Every row gives one point. Each copy is the shape, with its points in the same order, stretched, turned, moved and blurred by noise. Some copies are also mirrored. Which?

Shape (7 x 2)
[[ -9 -34]
 [  0  25]
 [  7 -52]
 [-15 -10]
 [  9  -2]
 [-50  72]
 [ 52 -20]]
Copy 1 (7 x 2)
[[ 28 -35]
 [ 12  26]
 [ 10 -60]
 [ 26 -18]
 [  8  -3]
 [ 52  71]
 [-33  -9]]
Copy 1 is: mirrored
Copy 2 (7 x 2)
[[ 39   7]
 [-12   0]
 [ 45 -10]
 [ 15   9]
 [  4 -12]
 [-48  55]
 [ 17 -60]]
Copy 2 is: mirrored
Copy 3 (7 x 2)
[[ 24  23]
 [-43   2]
 [ 44  -2]
 [ -1  27]
 [-17  -5]
 [-92  72]
 [ 10 -62]]
Copy 3 is: mirrored
Copy 4 (7 x 2)
[[-52 -21]
 [  1 -17]
 [-60 -37]
 [-32 -12]
 [-20 -28]
 [ 29  27]
 [-29 -63]]
Copy 4 is: only turned

Shape (7 x 3)
[[-47  17  17]
 [  5  12  -8]
 [-37 -17   6]
 [-12 -52 -70]
 [ 16  -9 -43]
 [-18   5  44]
 [  4 -22 -30]]
Copy 1 (7 x 3)
[[-30  50  15]
 [ -1  11  -7]
 [-43  20  32]
 [-78 -28 -18]
 [-12 -12 -26]
 [  5  27  39]
 [-25 -18   6]]
Copy 1 is: only turned
Copy 2 (7 x 3)
[[-42  19  55]
 [-14  -2  -6]
 [-29 -15  49]
 [-39 -85   6]
 [-18 -38 -24]
 [  5  27  40]
 [-12 -43  -4]]
Copy 2 is: only turned
Copy 3 (7 x 3)
[[-38  15  22]
 [  2   3  11]
 [-23 -14  33]
 [ 36 -21  57]
 [ 30   8  15]
 [-48   2  -5]
 [ 22 -16  22]]
Copy 3 is: mirrored
Copy 4 (7 x 3)
[[-23 -39  24]
 [-20  18  -5]
 [-33 -44  -8]
 [-95  21 -55]
 [-49  43 -29]
 [ 15 -46   7]
 [-45  19 -29]]
Copy 4 is: only turned

Shape (9 x 4)
[[-26  11  37  61]
 [ 32 -60  -8 -12]
 [ 42 -47 -40  11]
 [  1  32   8 -10]
 [ 18 -37 -13 -41]
 [ 35 -48  29   2]
 [ 60  -5 -24   3]
 [-16  54  15   2]
 [ 22  16  11  21]]
Copy 1 (9 x 4)
[[ 11  95 -34  -8]
 [-61  -2  28  47]
 [-39 -25  12  78]
 [ 26  -1  -5 -25]
 [-47 -27  21  14]
 [-51  46  31  40]
 [-10 -29  32  56]
 [ 43  11 -18 -42]
 [ 14  23   1  16]]
Copy 1 is: only turned
Copy 2 (9 x 4)
[[-31   0  28  19]
 [ 56  -7  30 -22]
 [ 53 -25  -5  -9]
 [  1  42 -19  14]
 [ 48  21  12 -33]
 [ 57   2  46   1]
 [ 61   4 -23  18]
 [-20  50 -26  22]
 [ 12  12  -5  26]]
Copy 2 is: only turned
Copy 3 (9 x 4)
[[ 12 -24 -26  68]
 [ 81  53  -9 -39]
 [ 83  64  35 -34]
 [-31   2  -3 -12]
 [ 46  39  -7 -61]
 [ 59  45 -37  -6]
 [ 23  67  33 -30]
 [-53 -18  -2   8]
 [ -4  22   2  10]]
Copy 3 is: mirrored
Copy 4 (9 x 4)
[[ 23  87  35 -24]
 [ 59  -5 -28  22]
 [ 43 -33  15  23]
 [-18  38  -5 -33]
 [ 26   0 -48  12]
 [ 80  22 -18 -13]
 [ 30 -34  25 -23]
 [-35  53   4 -47]
 [ 18  33  22 -35]]
Copy 4 is: mirrored

Shape (9 x 6)
[[ 37 -51 -57   6 -22  30]
 [-19  54  37   5  27  51]
 [  8 -47 -16  13  24  47]
 [-67 -15  11 -36  23   2]
 [  3  17  31 -27   6  13]
 [ -7  28  44  11 -32  24]
 [ 54 -41 -11  -6  -2 -15]
 [ -1 -48 -19  22   9  -6]
 [-29  37 -10 -14  -1 -73]]
Copy 1 (9 x 6)
[[ 22  69  -4 -30  66   4]
 [-35 -34  49  55 -28  43]
 [-17  39  -5 -10  34  42]
 [ 62 -71 -11  15  -2  23]
 [ 13 -29  27  10 -41 -11]
 [ 18  13  26  61 -45  -8]
 [ -1  37 -27 -46  -1 -50]
 [  7  34 -54  -4  36  -9]
 [ 38 -75 -50  25  11 -82]]
Copy 1 is: mirrored
Copy 2 (9 x 6)
[[-50  12 -57  20 -21  64]
 [  3 -12  12  27  76  20]
 [-55   2 -35  49   9  35]
 [-39 -35  56 -31  30   7]
 [  8 -56  18   8  35  10]
 [ 54  -8  23  26  14  20]
 [ -7 -26 -41  18 -28   5]
 [-29  18  -9  11 -24   6]
 [ 25  -4  36 -95   6 -16]]
Copy 2 is: only turned
Copy 3 (9 x 6)
[[-54  -6 -22  50 -29  36]
 [-50 -32   3 -80  69  15]
 [-71 -51  -9   5  24   8]
 [-43 -33  59 -64 -11   0]
 [ -2 -29  36 -45  25  16]
 [-39  17  33 -21  57  14]
 [ 17 -25   5  22 -15  23]
 [-37 -14 -25   7 -24  -5]
 [ 25  36   9 -68 -69   4]]
Copy 3 is: only turned

Shape (12 x 8)
[[  8 -27   2  22 -49  -6  -3 -14]
 [-19  41  -4  16   1   0  16   2]
 [ 33   1  -6 -38 -49 -43  27  50]
 [ 46   2 -54 -24   5 -77 -10  69]
 [-16   6  24  21  23   8 -17 -13]
 [  8  36  -2  59  26  25   3   4]
 [-23  35 -22  42  13   3   9  33]
 [-10  44   6  29  14   0  14  12]
 [ 35  -5  30  -1 -60 -49  -7  44]
 [ 47  -5   6 -12 -24   2   5  23]
 [-11  71 -39  21   8  -4 -34  12]
 [ 35   6  24  27 -12 -22  31 -24]]
Copy 1 (12 x 8)
[[ 10 -45  13 -34 -24  -8  -2 -13]
 [-49   8 -21  16 -46  33   8  26]
 [-20  29  84 -15 -39 -23  71 -47]
 [-36  33  75  60   7 -86  59 -26]
 [ -8   0 -27   4  -2  15 -15  14]
 [-58  11 -85  14 -28  -6 -16  24]
 [-49  30 -32  30 -50 -15 -12  45]
 [-58  20 -31  16 -48  17 -12  16]
 [-16  13  86 -40 -29 -39  -1 -57]
 [-17  16  12 -32  -1 -19  54 -30]
 [-95   1 -27  39  -1   7 -16  51]
 [-22 -26 -16  -9 -37  16   8 -56]]
Copy 1 is: only turned
Copy 2 (12 x 8)
[[ 17  -9  20  33  -1 -13 -38 -32]
 [-42  43  -7  33  -7   0  -7 -14]
 [ 27  12  38  56  -6 -22  67 -29]
 [ 16  -7  24   7  24 -73  91  32]
 [ -4  21 -12 -15 -12   7 -33   8]
 [-26  24 -68  17 -20 -16 -32   6]
 [-34  55 -25  33 -15 -32 -14  26]
 [-35  50 -31  22 -17  -9  -7  -6]
 [ 32   3  25  26 -48 -38  34 -52]
 [ 35 -24 -10  33 -18  -4  30 -19]
 [-85   4  -1  10 -25 -30  14  15]
 [ 10  15 -39  28  22   0  -6 -67]]
Copy 2 is: only turned
Copy 3 (12 x 8)
[[ -4 -26   2   7   8 -44 -42 -11]
 [-38  -8  -6   7  -5   6  37 -35]
 [ 71 -15 -21   6 -12  38 -35 -11]
 [ 72 -18   3  20  73  55 -22   5]
 [-40  17  -5 -24  22 -42  26 -14]
 [-76  40  23  -3  30   1  29 -38]
 [-46  -9   1  -3  22  37  25 -51]
 [-46  18  -8   2   3  13  32 -39]
 [ 46  16 -41   3   1 -14 -67 -36]
 [ 30  30  15 -12   6  -1 -18  -3]
 [-30   1  22  21  30  -5  71 -51]
 [-38  21 -11  25   8 -24 -24   1]]
Copy 3 is: only turned

Shape (11 x 8)
[[  4  35  16   9 -22  33 -86  49]
 [ -8 -34  28  10  22  -7  49 -24]
 [  5   9  18   0 -66  32  46 -11]
 [ 31 -26  -1  30  29  -9 -84  -9]
 [-26 -21  17  -8 -55 -13   4   9]
 [-13  35  13 -19   7  -3  16  -1]
 [ 36 -18  -1 -10  27 -11 -43  24]
 [-13 -40  27  36  23  29  53  -2]
 [ -4 -10 -13  51  19 -30  22  -4]
 [-18 -44 -28 -13 -36  37  34   3]
 [ 21 -29  24   4   1   3  52  20]]
Copy 1 (11 x 8)
[[-49  -3 -86 -21  69 -16 -40  18]
 [-18  11  30  28 -46  -9  50 -40]
 [ 11  30  29  41   2   4  48  65]
 [-40 -16 -85  36  -2  19 -54 -73]
 [-10  55 -14   7  30  18  63  14]
 [  5  11  10 -24  -3  -2   2  12]
 [ -3 -28 -77  -3   7 -21 -16 -52]
 [-49 -23  35  49 -34 -31  55 -37]
 [-14  -5  17  65  24   4  -5 -57]
 [ -3 -37   1  23 -13  28  78  14]
 [  3  -4  10  32  -4 -49  57 -20]]
Copy 1 is: only turned
Copy 2 (11 x 8)
[[-23  22   1  -4  68  55  29 -61]
 [ 25 -37  37  16 -48 -11  11  32]
 [ 39  27  60 -24  27  -5  12  55]
 [ 48 -12 -13  40 -14  52  27 -83]
 [ 20 -30  23  29  48  -1  10  40]
 [-16  -5  10  -6  -1  -2 -41   0]
 [ 19  -8 -31  40  -9  55  -1 -28]
 [ 15 -17  40  -5 -38  -4  60  28]
 [ 23   8  35  46 -27 -23  14 -10]
 [ 48  -2 -11 -15  20 -40  38  53]
 [ 24  11  25  21 -21  14  31  46]]
Copy 2 is: mirrored
Copy 3 (11 x 8)
[[ -3 -88 -27 -57 -32  -5 -41 -63]
 [ 13  24  45  25   0 -19  28  50]
 [ 10   7 -17  -2  21 -22  81 -29]
 [ 25 -21  12   8 -73 -31 -95 -18]
 [-43 -13 -23  -6  17 -52  21  -8]
 [ -4  -5  13   5  27  24   9 -21]
 [  8  18   7 -31 -39  -5 -66  -6]
 [ 17  -2  47  10 -30  -6  52  69]
 [  8   4 -13  49 -24  20 -12  35]
 [-53  36   6   5 -33 -28  65   7]
 [ 19  35  13 -24   2  -4  31  44]]
Copy 3 is: mirrored

Shape (15 x 9)
[[-12  11  -4  32  17  24  -7  11  15]
 [  8 -16   4  15   8  21  -1 -27  11]
 [ 14  34 -29  17   3  28 -16 -95   8]
 [-55  -3   9  -8   9   8  12   1 -33]
 [ -2 -11 -14  35   2  31  26  12  -4]
 [ 11 -15   4   9   3 -43 -22  11  16]
 [-50 -14   6  -5 -30 -22 -14   2  -7]
 [  0   3 -11 -12  10   5  -1  11 -38]
 [  7 -13   0  -6   8 -12 -26  -2 -46]
 [-10 -19 -21  -1   4  34  -8  12  16]
 [ 10   7   6  -9 -10 -25 -15 -10  12]
 [  3 -16  -2  -6  -5   8   2  -7   8]
 [  9  -3   7  -3  16  18 -22   6  10]
 [ -1  -5 -10   6 -14   6 -23  -1 -28]
 [-13  11  16   8  -9  31 -15  10   9]]
Copy 1 (15 x 9)
[[ 14  -4  -1  13  14 -12  20  39   1]
 [ 15  28 -10  -5 -19  10  20  17  -8]
 [ 28  82 -67 -32 -12 -31  19  33  17]
 [-30 -26 -40  25  23  15  43   5 -32]
 [ 20   9  -9  44  -2 -15  26 -10  -7]
 [ 19 -38   6 -28  -4  -4 -11   5 -15]
 [-42 -43 -15  -7  -8 -10  18   9 -33]
 [ -7   7 -20  18  27   7   5 -24 -10]
 [-10   8  -9  -6  19   6   5 -26 -39]
 [ -3  20 -15  31 -11   7  -6  19   1]
 [ -1  -7   1 -38  -2   5  -5   4   6]
 [  2  11 -10   5 -16  12   3   1   0]
 [  4  13   9  -6   8  18  -3  23  -1]
 [-18  17  -2  -1   7 -17  11 -15 -18]
 [-20   8  21  -3   6   7  22  30  11]]
Copy 1 is: mirrored
Copy 2 (15 x 9)
[[ 10 -33  14   0  -4   9 -12  36   5]
 [ 21 -21   3  -8  14  -4  17   1 -19]
 [ 11  -5  -5  52  49  59  16  42 -54]
 [-33 -26 -29 -19  -5   5  29  -2   1]
 [  6 -17  28   3  -9 -11  36  22  -4]
 [ 21 -30   0  10 -19   1 -43 -21  13]
 [-23 -10   3 -20 -39  15  -4 -22  -9]
 [-14  -5 -36  21 -14  -1  24  12  -7]
 [  1 -27 -48  11 -27   6  18   1 -24]
 [ 19   9  -2 -14  -7   2  10  14   0]
 [  3  -4  -5  19   0   7 -27 -12  -7]
 [  8   1  -1  -3   5  -5   8 -11 -10]
 [ 17 -17 -23  -8   5 -11 -13  12  -5]
 [ -2 -13 -15   8 -34  13  16  15 -33]
 [ -2 -12   7 -12  -8 -11  -6  26 -19]]
Copy 2 is: only turned
Copy 3 (15 x 9)
[[ -5   8  23  41  -2   0  -6  15   2]
 [-12  11  11  13 -24   4  -7 -22 -20]
 [-46  41   7  10 -45  61 -33   2 -71]
 [-14 -27 -15 -14   8  -8 -47  14   6]
 [ 22 -28  29  30 -10 -18  -9   5 -30]
 [ -9  15  -3  -3 -24  -8  43  25  27]
 [  7 -13 -29 -22 -22  -8 -38  29  34]
 [  0  -7   0 -25  23   3   3  22 -14]
 [-18  16   8 -47  -2  -7   3  21   1]
 [ 34   8  -3  25   7 -27 -14  -4  -1]
 [-11  14 -14 -15 -17  28  22  13   8]
 [  8   3  -5  -2 -12  -2   3  -9 -10]
 [ -2  30   4   3   8  -1  12  -9  11]
 [ 11  13  11 -25 -10  -3 -14  27   3]
 [  6  11   4  11   8  16 -24   0  18]]
Copy 3 is: only turned
Copy 4 (15 x 9)
[[ 27  22 -26 -14  -4  30  -7   2 -17]
 [ 10   7 -18 -11 -15 -11  10 -17   9]
 [ -8   9 -67 -30  -7 -24  -3   0  47]
 [ -3  -6   3 -40 -35 -24 -23  18 -32]
 [ 20  30 -25  -6 -31  -6  -7  -2 -32]
 [ 19  -9  21  26  -9   8  -8   2  17]
 [ 12 -35   1  -4 -31 -15 -10  34 -13]
 [-24  21   7 -31 -42  15 -12   1  -7]
 [ -8  10  26 -41 -55   9 -17   4  21]
 [ -2  -3 -15  -7 -27  27   6 -26  -9]
 [ -5  -6   8  15  -1   4   6   7  13]
 [ -4  -1  -5   2 -21  -6   9 -11   1]
 [ -1   9   4 -16  -7  36  13 -17   7]
 [  1  10  -3 -32 -47  17  -5  13  13]
 [ 10   9 -13 -17  -5  31  21   7 -13]]
Copy 4 is: mirrored

Shape (17 x 11)
[[ 10  15  24  60 -15  34  23   8  -7   9 -11]
 [  6 -25  13 -11 -18 -24  13 -31 -20   6 -35]
 [-12 -19 -31  26  -4   2 -15  20  15 -31  13]
 [-16  19 -15  36  -5  24  36   6 -17  39 -20]
 [ -4   6  -3  -5   4 -21  -8  35   8 -38  24]
 [-13 -12  27   9  33  33  26   4  13  23 -34]
 [ 26 -11 -25 -19 -18 -54  52 -47 -22 -41  -1]
 [ 13  11 -31  10  11  30  20  -3   2  10 -11]
 [ 31 -13   9 -40 -41 -46  32 -30  -4  12  -6]
 [ 16  18 -36 -13   4  26 -14  -1  -8 -67  18]
 [-16 -16  -3   1  17   7 -12 -11  22 -29  58]
 [ 17 -13   3 -12 -13 -44  -1 -53 -14   2 -25]
 [ -2  -4  -8 -27 -47 -14  41 -48  13 -10 -35]
 [-22  25 -26 -11  21 -15  -7  -8  20 -71  29]
 [-12  13 -17   7   1  -8   8  23   7 -53  33]
 [-20  29 -15  -4  -4   8 -13   4 -17 -31  24]
 [-23 -16 -14  -8   0   9   1  11 -20 -51  33]]
Copy 1 (17 x 11)
[[ 46 -22 -10  50 -31   4   2 -57  19 -31  62]
 [ -5 -72 -12  15 -23  27  18 -14  49  31   2]
 [-18  11 -22 -17  16 -44  20 -31   6 -27 -27]
 [ 32  -2 -30  84 -30   9  -8 -20  25  11  36]
 [  5   6  -6 -49  34  -9  16 -10 -22 -19 -43]
 [  6 -43   5  50 -21   3 -57 -55 -12  19   3]
 [ -1 -64 -19 -10  35  34  21  41  95 -10 -20]
 [-20  -7 -11  44  17 -12 -13 -12  13  13  27]
 [  2 -60  40   2   4  49  41  24  61  31 -12]
 [-48   0 -40 -21  67 -11  24  -2 -13 -35   5]
 [-33   7  12 -31  21 -30 -11   2  -4 -52 -26]
 [ -5 -84  -6  -9 -18   6  28  23  53  32  12]
 [-13 -90  10  59  17  23  41  12  52  -2 -11]
 [-20 -21 -26 -39  64 -43   5  33 -27 -51 -46]
 [  7   8 -22 -24  45 -14  17  -5  -9 -50 -37]
 [ -9   7 -40   0  24  -1  25  11 -26 -31   1]
 [-26   7 -42 -19  31  11  12 -21   7 -44 -34]]
Copy 1 is: only turned
Copy 2 (17 x 11)
[[ -2  -8 -39 -14 -54  -2  65  -4 -23 -24 -45]
 [ -6  -7  39 -13 -22  28  11  -9  15  41 -55]
 [ 18  16  -7 -10 -25 -18   5 -57  10  53  36]
 [-34  -7   4 -15 -48  19  90 -16  -5 -38 -10]
 [ 18  38  -4   2 -24 -46 -42  -4  25  14  35]
 [ 14 -33  -8 -34 -12  44  48  14  28 -22 -11]
 [ 16  89  66  44 -24  -3  27  -6  12  53 -19]
 [ -9   7   0  10   0  22  54 -24 -14  -5  24]
 [-10  28  59  61 -26  23 -16  -2  -1  23 -56]
 [ 36  47  -8   2  42 -64  -3 -38 -12  28  59]
 [ 63  51   0   5  11  -8 -24 -48   3   5  28]
 [  1  28  40  -5  -1  39  -7 -20  -4  44 -64]
 [-11  36  41  60  14  25  46 -26  53  50 -55]
 [ 36  88 -10  14  45 -37 -19 -33  44  29  55]
 [ 27  63  -4  15 -21 -58  -4 -18  28  22  42]
 [  0  44   0 -11  17 -49  -6 -33   5 -13  24]
 [ 28  48  21 -14  -5 -61  -2 -25  20  23  46]]
Copy 2 is: mirrored
